Rows are points. Each copy is the shape, with its points in the same order, stretched, turned, moved and blurred by noise. Say if it was mirrored as well.
In the rows, 128 means zero.

Shape (6 x 3):
[[137 158 208]
 [145 112 154]
 [ 63 146  91]
 [143 165  78]
 [158 138  96]
 [109 116 193]]
Copy 1, 6 rows:
[[200 136  65]
 [123  89 111]
 [ 63 196 117]
 [115 158 186]
 [122 117 183]
 [137 112  44]]
Copy 1 is: mirrored
Copy 2 (6 x 3):
[[ 35 130 190]
 [114 131 170]
 [ 98  93  51]
 [125 179  66]
 [141 172 111]
 [ 73  91 187]]
Copy 2 is: only turned

Shape (10 x 4):
[[176 139 123  88]
 [137 162 169 136]
 [ 74 145 101 130]
 [ 87  44 152 167]
 [193 117 137 106]
 [ 53 108  62 144]
 [159 143 153  48]
 [ 64  72  75 119]
 [158 155 157 105]
 [164 155 132  95]]
Copy 1 (10 x 4):
[[109 162 174  57]
 [ 73 126 132 127]
 [162 103  67  97]
 [146  73 149 188]
 [101 171 200  83]
 [208 103  62 106]
 [ 80 119 169  22]
 [197  82 100  94]
 [ 84 137 148  84]
 [103 153 152  57]]
Copy 1 is: only turned
Copy 2 (10 x 4):
[[146  79 112 116]
 [174 149 154 137]
 [ 77 156 166 117]
 [ 80 209  88 227]
 [154  93  84 140]
 [ 18 178 145 115]
 [156  49 141 154]
 [ 12 150 117 154]
 [167 109 138 135]
 [151  93 133 116]]
Copy 2 is: only turned

Shape, 12 rows:
[[154 166 217 128 162 161]
 [176 143 103 180 152  89]
 [129 214 151  69 157 154]
 [ 88 195 123  68  96  92]
 [124 119  61 130 142 106]
 [120 150 187  98  53 193]
 [ 45 146 189 100 161 134]
 [122 153 117 221 181  92]
 [143  76 163 167  93  59]
 [153 138 150 164 144 132]
 [160 122  65 100 136 159]
 [ 95  82  77 161 144 159]]
Copy 1, 12 rows:
[[ 74 148  86  58 138 148]
 [156 108 115 117 140 202]
 [115 109  63  65 123  73]
 [154  87 124 108 172  50]
 [156 113 134 169 121 136]
 [129 189 165  53 104  86]
 [ 51 139  90 122 175  75]
 [120 147  82 157 184 190]
 [115 126 209 107 170 191]
 [120 144 113 100 127 174]
 [168 124 121 127  51 119]
 [141 174 134 180  87 139]]
Copy 1 is: only turned
Copy 2:
[[168 114 166 106 232 147]
 [ 89 113 177 157 154 165]
 [246 173 144 136 162 154]
 [219 249 123 113 110 122]
 [148 111 115 164 104 155]
 [201 127 146  53 120  53]
 [184 184  81 142 229 117]
 [ 66 125 175 195 204 144]
 [ 37 162 121  86 165 110]
 [115 107 160 128 180 133]
 [189  66 126 161  92 167]
 [137  49  98 179 135 120]]
Copy 2 is: mirrored

Shape:
[[161 186  96 119 169 140  89  67]
 [181 136 129  91 149 111 147  71]
 [181 128  71 104 124 118 122  61]
 [150 183 152  89 124 106  92 128]
 [120 105  60 141 141 119 158 221]
 [104  63 136 182 134  60 154 170]
 [112 155 191  87 132 167  83  87]
 [ 73 195 177 127  94 154 154 114]
 [ 96  88  85 126 118 109 151 181]
 [143 144 175 125 146 150 156 104]
 [166 168 164 135  91 173 115  90]]
Copy 1 (11 x 8):
[[120 136 177   7 141 142 156 162]
 [104 121 180 105 182  85 124 165]
 [123 170 167  79 188  99 107 181]
 [118  98 148  92 178 179 181 148]
 [ 63 187 160 200  60 126  54 155]
 [141 133 215 229  55 134  60 138]
 [145  87 116  73 144 137 226  68]
 [120  75  59 111  76 146 232 118]
 [102 193 148 213  79 103 107 123]
 [119  71 156 102 104 111 135 106]
 [162  86  89  57 150 151 142 119]]
Copy 1 is: mirrored
Copy 2:
[[183 181 131  96  63 163  55 155]
 [216 164 131  66 126 195 107 153]
 [194 151 120  37  97 165  57 153]
 [130 208 147  82  98 165 152 183]
 [118 157  76 112 172  88 139  81]
 [160 113 124 128 154  90 199  98]
 [101 141 188 148  84 202 152 142]
 [ 77 134 151 186 141 117 114 180]
 [105 121 117 105 158  92 150  88]
 [171 137 128 144 120 177 127 149]
 [115 133 115 116  86 162  94 195]]
Copy 2 is: mirrored
